Every row gives one point. To make a cloud, some directions were put in groups of two or more. Within a group, all points are equally far from the middle, so they leave a hole (a ring in 2 directions, a hollow ball in 3). The other directions are filled evenly. Then the cloud was stretched, turned, moved and blurred a little. How many holes are there, and how many directions does each take, smallest first?

Cloud:
[[-17, -28],
[24, 22],
[-48, 6],
[24, 13],
[9, -19],
[-18, 49],
[17, 40],
[25, 9],
[12, 44],
[-2, -25],
[-37, -20],
[-43, -13],
[-19, 48],
[-46, 13]]
Holes: 1 (2)

Cloud:
[[-21, -53, 9],
[5, -28, 13],
[8, 6, 23],
[26, -32, 20],
[50, 26, -21],
[-18, 17, 13],
[10, 12, -34],
[25, 46, -32],
[7, -69, 17],
[-16, 27, -47],
[19, -2, -29],
[-32, -17, -6],
[33, 21, -3],
[-7, -29, -9],
[10, -3, -2],
[1, 27, -42],
[13, -12, -46],
[4, -50, 17],
[32, 61, -17],
[13, 28, -38],
[9, 44, -46],
[-32, 29, -42]]
Holes: 0

Cloud:
[[-30, 6, 32, 9],
[28, -52, -22, 12],
[27, -32, -3, -33],
[28, -39, 7, -21],
[-4, -7, 5, -9],
[-17, -32, -12, 16],
[16, -27, -15, -44],
[4, 27, -27, 5],
[-32, 34, -17, 3],
[24, -32, -19, 47],
[12, -8, -32, 58],
[-19, 41, -24, 3],
[25, 23, 29, -8],
[12, 30, 23, 39],
[16, 32, -30, -1],
[32, 51, 26, 56],
[-32, 49, 1, 17],
[21, -26, -1, 19],
[13, 17, -7, 22],
[60, 21, 14, 26],
[-5, -3, 39, -57],
[-18, 32, -23, 22],
[22, 54, 18, 34],
[15, -4, 1, -20],
[29, 41, 15, 15],
[-36, 35, -8, -18],
[-22, 43, 36, -29],
[-17, -9, -14, 25],
[46, 43, 4, 47],
[38, 52, 15, 46],
[38, -23, 45, 15],
[-28, 51, 11, 17]]
Holes: 0

Cloud:
[[-9, -5, -41, 38, 13, 18],
[-11, 20, 23, -9, 62, -39],
[6, -32, 54, 53, 10, 0],
[-54, -1, 21, 17, 42, 44],
[14, 7, 24, -13, -11, 46],
[-42, 4, 32, 29, -19, 3],
[15, -6, -55, -27, -11, -7],
[6, -31, 32, 14, -34, 20],
[52, 8, 57, 3, 13, 3],
[-34, -1, 40, 43, 13, -20],
[18, -22, -43, 8, -11, 28],
[-13, 7, 34, -1, 15, 51],
[66, 11, 30, -13, -3, -16],
[-29, -8, 4, -36, 41, 5],
[17, 27, -16, -39, 43, -22],
[61, -14, -25, 13, -2, -12],
[-46, -33, 51, -18, 19, 10],
[-1, -36, 82, 17, 30, -11],
[-31, 18, 20, 16, -31, 13],
[-37, 1, -36, 30, 27, 2],
[-38, 27, 36, 1, 16, 44],
[-9, -31, 86, 28, 30, 11],
[5, -33, 0, 29, 51, 6],
[-13, 37, 31, 6, -15, 29],
[-32, 40, 40, -5, 2, 26],
[25, 20, 47, 14, -9, 27],
[11, -25, -8, 3, 24, -38],
[-59, -9, 25, -4, -21, -4],
[-19, -21, 78, 53, 35, 7],
[13, -28, 10, 21, 59, -1],
[-37, 31, -5, -9, -30, 27],
[-3, 15, -41, 3, 8, -30],
[-54, -1, 14, -9, -29, 0],
[-5, -6, 15, -33, 22, 30],
[-3, 25, 32, 6, -11, 43],
[3, -7, 65, -12, 12, 27],
[-22, -42, -5, 17, 5, 34],
[23, 11, 55, -32, -1, -7],
[-8, 17, 20, 31, -12, -14],
[-24, 2, 34, 44, -1, -12],
[-21, 12, 26, 1, 19, 52],
[-12, 20, -56, 0, 4, -13],
[-47, 1, -40, 22, 5, 22],
[49, 9, 48, -18, -4, -7],
[5, 38, 27, 21, 56, -11],
[8, 32, 9, 17, -11, -19]]
Holes: 3 (2, 2, 2)

Cloud:
[[-51, 40, 8, 24, -22, 33, 23, -6],
[25, 49, -31, 22, 4, 11, -46, 14],
[37, 34, 11, 30, 8, -8, 6, -53],
[-48, 5, -30, -34, 10, 24, 14, -19],
[1, 13, -6, 3, 20, -14, -47, 30],
[8, 48, -59, 33, 14, 23, -14, -35],
[-12, -25, -25, 15, 41, 28, -7, -59],
[1, -9, -42, 1, -35, 30, -43, -16],
[44, -16, -43, 34, -21, 4, 32, 18],
[-25, 39, 3, 26, -27, 4, -19, -57],
[12, -4, -45, -4, -34, 41, 26, -52],
[2, -39, -60, -6, -3, 12, 44, -7],
[15, -19, 38, 53, -28, 34, 10, -13],
[45, -10, -61, 5, -26, 31, 6, -33],
[-16, -24, -11, -9, -5, -27, -9, 18],
[-2, 55, 34, 5, -13, 16, 10, 21],
[-4, -22, 17, 21, 18, 16, -60, 3],
[30, 17, 24, 30, -40, 33, -23, -27],
[23, 16, 13, -15, 38, 36, -10, -28],
[-51, 12, -52, 38, -6, 33, -17, -10],
[-7, 7, -62, -15, 22, -10, 27, -20],
[39, 34, -30, -10, 6, 37, 29, -36],
[-29, 23, -52, -31, 1, 46, 5, 19],
[-14, -22, -40, 24, -4, 65, 49, -6],
[9, -20, -21, -12, -4, -29, -38, -13],
[-16, 28, 39, 43, 9, 45, -8, -34],
[-17, -60, -13, 11, 28, 14, 17, -22],
[-15, 48, -25, 4, -36, -6, -25, -23],
[-8, -36, -16, -8, 41, -6, 31, 6],
[22, 69, -27, -7, -19, 38, 11, 5],
[-4, -6, 13, -36, -14, 22, 31, -21],
[4, 19, -37, 3, 13, 2, -26, 46],
[-16, -34, -41, -8, 6, 60, 28, -24],
[36, -51, -12, -1, 13, 15, 0, 27],
[31, -7, -20, 3, -41, 53, 1, -33],
[-7, 14, -35, 36, -9, 74, -32, -30],
[-51, 16, -35, 3, -16, 8, 31, -2],
[19, 21, -70, 2, -13, -9, 8, 10],
[-18, 16, 38, 22, 10, 26, 35, 21],
[-5, 22, -21, 26, 40, -22, -27, -36],
[9, -13, -56, 53, 30, 32, -28, -25],
[25, 30, 33, 19, -25, 22, 46, -3],
[-28, 48, -44, 29, 16, 24, 18, 3],
[-13, -49, -54, -1, -11, 4, 15, -25],
[-26, -4, 18, 51, 2, 63, -14, -37],
[-2, 42, -29, 13, 37, -5, 11, -38],
[-3, -46, -33, 15, 26, 1, 13, -50],
[-25, 42, -43, -9, -4, 8, -26, 18],
[-35, 3, -18, 62, -10, 12, 33, -26],
[-24, 55, -28, 12, 26, 21, 17, 13],
[-18, -40, -8, -21, 6, 15, 34, -29],
[-21, -28, 23, 51, -23, 36, -22, -22],
[-43, 37, -14, 42, -21, 31, -4, -51],
[15, 40, -33, -24, -35, -1, -11, 17],
[3, -58, -31, 32, 28, 15, 22, -24],
[-15, 41, 46, 29, -25, 34, -11, -7],
[-20, 4, 0, -45, -14, 28, 24, -3],
[-15, 5, -6, -39, 20, -8, 3, 28],
[10, -51, 17, 15, -7, 26, 1, -36],
[-43, 4, -27, 10, -54, 23, -6, -32],
[36, 7, -14, -26, 33, 43, 20, -8],
[-62, 22, -30, 28, 0, 28, 18, -23],
[24, -9, -29, -47, -13, 10, 37, 11],
[6, 1, 28, -6, -54, -9, 1, -19],
[-22, 12, 47, 14, -18, 32, -29, 8],
[29, 0, -76, -26, -13, 11, 24, -9],
[5, 56, -18, 50, -13, 39, -19, -40],
[36, -18, 33, 37, 1, 16, -22, 25],
[4, -31, -8, -12, 2, 44, -18, 40],
[10, 12, 20, -13, 1, -14, -3, -56],
[-28, -11, -44, -1, 49, 21, -34, -32],
[53, 40, -27, 50, -23, 25, 19, -9],
[-7, 3, 42, 46, -26, -8, -1, -41],
[16, 58, 20, -22, -11, 1, -5, 3],
[59, -17, -11, 25, 11, 52, -10, 5],
[-18, -18, -72, 21, 25, 21, -15, 11],
[-12, 1, 6, -46, 23, 28, 2, 1],
[-12, 7, -58, 25, 30, 43, 36, 19],
[-21, 25, -55, 10, -23, -10, 3, 4]]
Holes: 1 (8)
